Every row gives one point. Each copy is the shape, with its points in the same order, turned, moved and blurred by noise. Some copies are also mirrored. Which?
(in the rows, 128 means zero)

Shape, 8 rows:
[[151  93]
 [136 124]
 [127 157]
 [ 81 160]
 [181  90]
 [134 125]
 [101 186]
 [150 135]]
Copy 1 (8 x 2):
[[ 93 139]
 [122 143]
 [158 155]
 [191 118]
 [ 69 159]
 [128 141]
 [192 148]
 [131 158]]
Copy 1 is: mirrored
Copy 2:
[[ 83 133]
 [115 137]
 [148 149]
 [176 120]
 [ 69 154]
 [113 132]
 [181 155]
 [126 161]]
Copy 2 is: mirrored

Shape:
[[105 155 141]
 [ 82  87  94]
 [142  96 175]
 [148 152  92]
 [129 144 129]
 [140 105 111]
 [133 165 125]
 [ 62  85 133]]
Copy 1 (8 x 3):
[[ 87 123 123]
 [121 118  43]
 [141  63 121]
 [135 168 121]
 [119 129 124]
 [148 124 100]
 [107 140 143]
 [ 97  89  50]]
Copy 1 is: only turned
Copy 2:
[[134 147 141]
 [ 72 101 169]
 [169  84 165]
 [114 110  89]
 [134 124 122]
 [113  82 128]
 [138 136 104]
 [ 93 116 203]]
Copy 2 is: only turned

Shape:
[[115 151 174 127 111 186]
 [125 138 112 108 119 174]
 [109 134  92 155 140  71]
 [105 118  83 167  94  52]
 [153 187 134 108 140 144]
 [140 172 100 123 124 151]
 [108 149 168 129 143 171]
 [158 145 114 127 134 168]
 [ 98 152 115  95 131 141]
 [121  86 116 153 138  58]
 [108  95  90 150 148  65]
 [111 165 115 150 148 175]]
Copy 1 (12 x 6):
[[135 143 139 121 105 204]
 [139 110  97 113  94 163]
 [ 99 158 102 134 130  71]
 [ 92 139 132 147 115  40]
 [141 169  76 136  82 164]
 [125 132  80 141  80 142]
 [129 160 116 116 125 190]
 [154 125  84 138 106 156]
 [113 145  97  91  92 142]
 [134 159 128 120 156  57]
 [113 144 106 112 154  53]
 [105 123  81 138 123 177]]
Copy 1 is: only turned
Copy 2 (12 x 6):
[[102  54 110 174 152 168]
 [ 80  97 142 138 152 157]
 [136 154 127 131 103  88]
 [115 141 122 115  81  55]
 [134  99 144 138 120 193]
 [102 109 161 141 115 165]
 [117  84 108 179 159 166]
 [112  91 170 145 148 158]
 [ 93 131 111 134 134 166]
 [153 138 116 111 135  60]
 [140 162 121 118 131  68]
 [101 113 149 190 137 159]]
Copy 2 is: mirrored
Copy 3 (12 x 6):
[[ 83  94 144 107 152 150]
 [129  99 106  86 129 158]
 [144 162  81 111  75  84]
 [123 160  81 109  26  90]
 [143 135 134  80 158 115]
 [138 144 113  73 138 133]
 [104 103 119 118 160 133]
 [143 134 119 101 143 158]
 [139  91 102  76 128 106]
 [145 143 103 159  55  91]
 [158 143  70 146  59  92]
 [117 134  81  95 162 133]]
Copy 3 is: only turned
Copy 4 (12 x 6):
[[150 104 201 107 134 148]
 [130 134 146  84 144 154]
 [ 77 147 109 157  96 101]
 [ 43 120  95 146  67 110]
 [151 173 162 133 120 161]
 [124 160 138 123 140 171]
 [145 123 196 119 146 120]
 [156 138 127 118 139 156]
 [104 161 157  94 136 129]
 [ 93 129  96 135  70  72]
 [ 76 143  89 136  95  74]
 [125 130 157 135 173 143]]
Copy 4 is: only turned

Shape:
[[121 179 102 152  84 130  90 127 149]
 [130  93 101 131 166  55 141 118 133]
 [113  65 193 157 164 168 107 132 122]
 [130  77  89 141  99 102 137 136 166]
 [133 101 106  85 112 136 133 130 111]
 [ 91 108  73 120 118  89 139 139  83]
 [ 98 149 104 139  91 147 164  85 129]
 [164 125 209 149 125 145 105  98 122]
 [135 110 119 123 139 103 185 153 156]
 [ 76  98 105 103 109 116 115 121 180]
 [141  89 169 189 114 151  96 102 159]
 [115 131  74 119 128 119 136 151 128]
 [152  81 167 143 185 199  89  95 114]]
Copy 1, 13 rows:
[[158 119  96 138  88 132  91 190 166]
 [143 145 109 181 155  94 109  70 130]
 [147 113 184 154 161 186 166 134  86]
 [132 136 144 167  94  65 127 126 134]
 [140 101 123  99 126  89 146 115 109]
 [ 95 134  86 120 126  94 103 114  98]
 [112 158 116  97 109 117 138 154 168]
 [192 111 161 124 119 202 144 119 139]
 [122 110 113 166 136  99 169 106 148]
 [108 109 163 141 138  77  95 148 151]
 [181 146 186 164 113 174 136 156 132]
 [127 113  83 137 129  86 132 149 123]
 [199 140 179 115 183 178 166 151  84]]
Copy 1 is: mirrored
Copy 2 (13 x 9):
[[ 90 158  97  79 122 107  90 156 127]
 [143 126  89 163 140  55 184 121 130]
 [113  92  92 173 164 186 135  82 148]
 [ 91 108  85 156  99  88 155 164 120]
 [111 109 141 139 142 118 159 163  96]
 [154 102  84 110 152  87 176 174  86]
 [106 134 105  87  95 127 150 118  72]
 [111 139 124 174 155 149  83  71 117]
 [145 109 125 152  78 100 162 135 138]
 [ 63  81 103 104 124  86 165 136 131]
 [ 73 129  67 171 127 149 102  90 129]
 [127 128 110 107 122 103 167 176 126]
 [ 91 151 117 173 180 199 157  87 139]]
Copy 2 is: mirrored
Copy 3 (13 x 9):
[[131  85  79 155 130 118  86 135 115]
 [ 68  91 156 108 165 113 175 104 130]
 [167 171 192 162 133 157 164 145 142]
 [132  56 141 107 137 107 166 149 124]
 [132 113 138  65 136 142 123 136 133]
 [ 70 100 140  78 140 138 132 146  81]
 [117  86  90 116  87 173 130 124 118]
 [190 151 137 162 149 157 139  76 134]
 [112 111 132  95 103  90 181 111 136]
 [109  61 167 118 103 124 111 149 150]
 [186 104 144 189 147 154 164 132 135]
 [ 93 105 111  95 130 108 129 152 124]
 [166 177 153 150 165 193 156 148 185]]
Copy 3 is: only turned

Shape (16 x 11):
[[ 94 151 168 148 124 121 109 121 132 128  82]
 [ 87 122 156 123 104 136  99 154 150 106  78]
 [124 116 149  80 157 157  98  79 109 129  98]
 [115 137  93  62 175 168 116 147 165 105 135]
 [120 126 155 108 118 135 160 149 104 130 137]
 [ 83 105 124 133 103 132 185 150  80 130 138]
 [129 121  81  86 188 128  95 170 120 203 133]
 [ 91 119 165 154 140 122  94 146 130 105 130]
 [124 149 153 162 130 138 134 163 121 110  84]
 [ 86 145 165  97 137 119 143  97  91 111 132]
 [ 99 132 137 143 120 144  97 171  83 104 110]
 [ 93 146  66 148 104 122 113  87 103 110 100]
 [ 85  25  86 134 140 131 200 165 127 131 122]
 [ 94 131 167 134 108 140  96 139 208 127 115]
 [219 111 150 143 122 116 153 158  86 147  89]
 [154 136 148 133 112 237 135 119 142 126  76]]
Copy 1:
[[ 92 125 125 149 144 183 108 147 131 147 140]
 [ 63 127 141 150 129 172 132 155 124  98 144]
 [133 138 164 140  82 153  70 123  95 122 168]
 [154  79 185 162  72 141 152 115 133  73 141]
 [124 136 165 110 122 121 147 138 108 136 109]
 [111 153 134  82 107 121 184 145 106 156 102]
 [156  41 142 163 118  92 141  97  78 119 159]
 [ 81 132 156 172 134 151 151 128 121 148 165]
 [118 145 125 128 163 183 145 120 135 124 129]
 [118 128 172 106 103 146 104 143 130 177 136]
 [ 98 135 143 108 155 159 168 138 108 118 175]
 [121 120  82  99  79 153 134 153 162 136 178]
 [103 144 103 131  40 119 221 106  72 126  76]
 [ 79 128 138 213 118 149 124 170 149 110 124]
 [152 181  99 108 172 120 118  71  94 100 110]
 [170 181 131 155 127 189 118 182 104  61 126]]
Copy 1 is: only turned
Copy 2 (16 x 11):
[[123 139 117 166 116 159 142  88 126  87 159]
 [ 90 140 129 148 138 126 143  77 148  78 152]
 [ 95 108  71 164  81 133 116 152 143  70 126]
 [ 74  95 113 103 142 163  91 164 176 110 108]
 [116  98 121 150 101 117 142 103 128 146 109]
 [101 123 121 127  99 126 180  98  91 160 101]
 [136  63 106  47  74 160 125 140 159 103 142]
 [115  99 102 146 163 134 148  90 116 100 160]
 [130 120 170 164 126 134 153 103 121 107 156]
 [104 111  74 185 108 153 148 112 131 134 119]
 [123  99 129 134 142 122 191 110 120  92 130]
 [125 183  87 126 121 147 183 167 127 111 139]
 [ 39 118 136  68  86 114 139 110  60 168 143]
 [118 147 114 128 160 131  79  58 136  83 158]
 [153  93 174 161  58  69 151 134 141 141 175]
 [133 147 174 163 100 106  88 144 113  57  90]]
Copy 2 is: mirrored
Copy 3, 16 rows:
[[133 124 106 135 136 132 176 140 115 106  64]
 [142 130 103 120 179 147 154 163 123  87  92]
 [136 148 163 156 144  84 173 110 144  95 121]
 [ 88 161 138 104 169 116  93  94 150  76 142]
 [149 123 138 157 121 161 123 112  91 105 125]
 [179 137 172 143 124 199 109 118  90 128  96]
 [129 219 127  78 107  95 121  83  92 109 145]
 [115 112 129  98 136 158 178 146 114 110 109]
 [150 121  84 129 122 171 156 117 135 102  92]
 [121 114 180 161 113 133 144 123 108  84  84]
 [150 151 123 115 111 182 154 156 135  93 112]
 [147 154 155 124 118 125 115 155 177 151  56]
 [210 136 179  80 187 183  95  78  97 147 123]
 [ 90 121  84 122 199 130 158 152 101 127  98]
 [214 114  70 159  83 128 141  95 123 135 155]
 [134 161  87 201 182 159 163  94 176 130 126]]
Copy 3 is: mirrored
Copy 4, 16 rows:
[[157 135 156 164 132 167 118 151 141 133 124]
 [157 116 131 166 158 148  92 146 118 135 162]
 [118 100 146 163 117  81 124 182 128 137  99]
 [ 84 136 111 132 144  68  46 135 116 130 107]
 [ 84 113 117 114 149 150 125 151 152 140 136]
 [ 62 107 147 117 148 160 136 117 168 167 170]
 [121 153 122 104 151  47  93 122 214 117 104]
 [150 142 163 117 165 148 115 145 113 146 133]
 [122 168 124 167 157 166 125 147 140 141 144]
 [ 99  98 152 122 108 154 115 171 140 172 106]
 [126 162 149 132 149 134 115 166 141 157 183]
 [112 144 172 163  71 120 120  95 136 159 162]
 [ 62  88 129 137 215 107 137  55 155 180 155]
 [164 113 142 145 163 156  81 120  99  82 125]
 [104 163  59 149 147 132 207 148 164 123 136]
 [ 69 136 136 209 153 121 129 172 113  65 145]]
Copy 4 is: mirrored
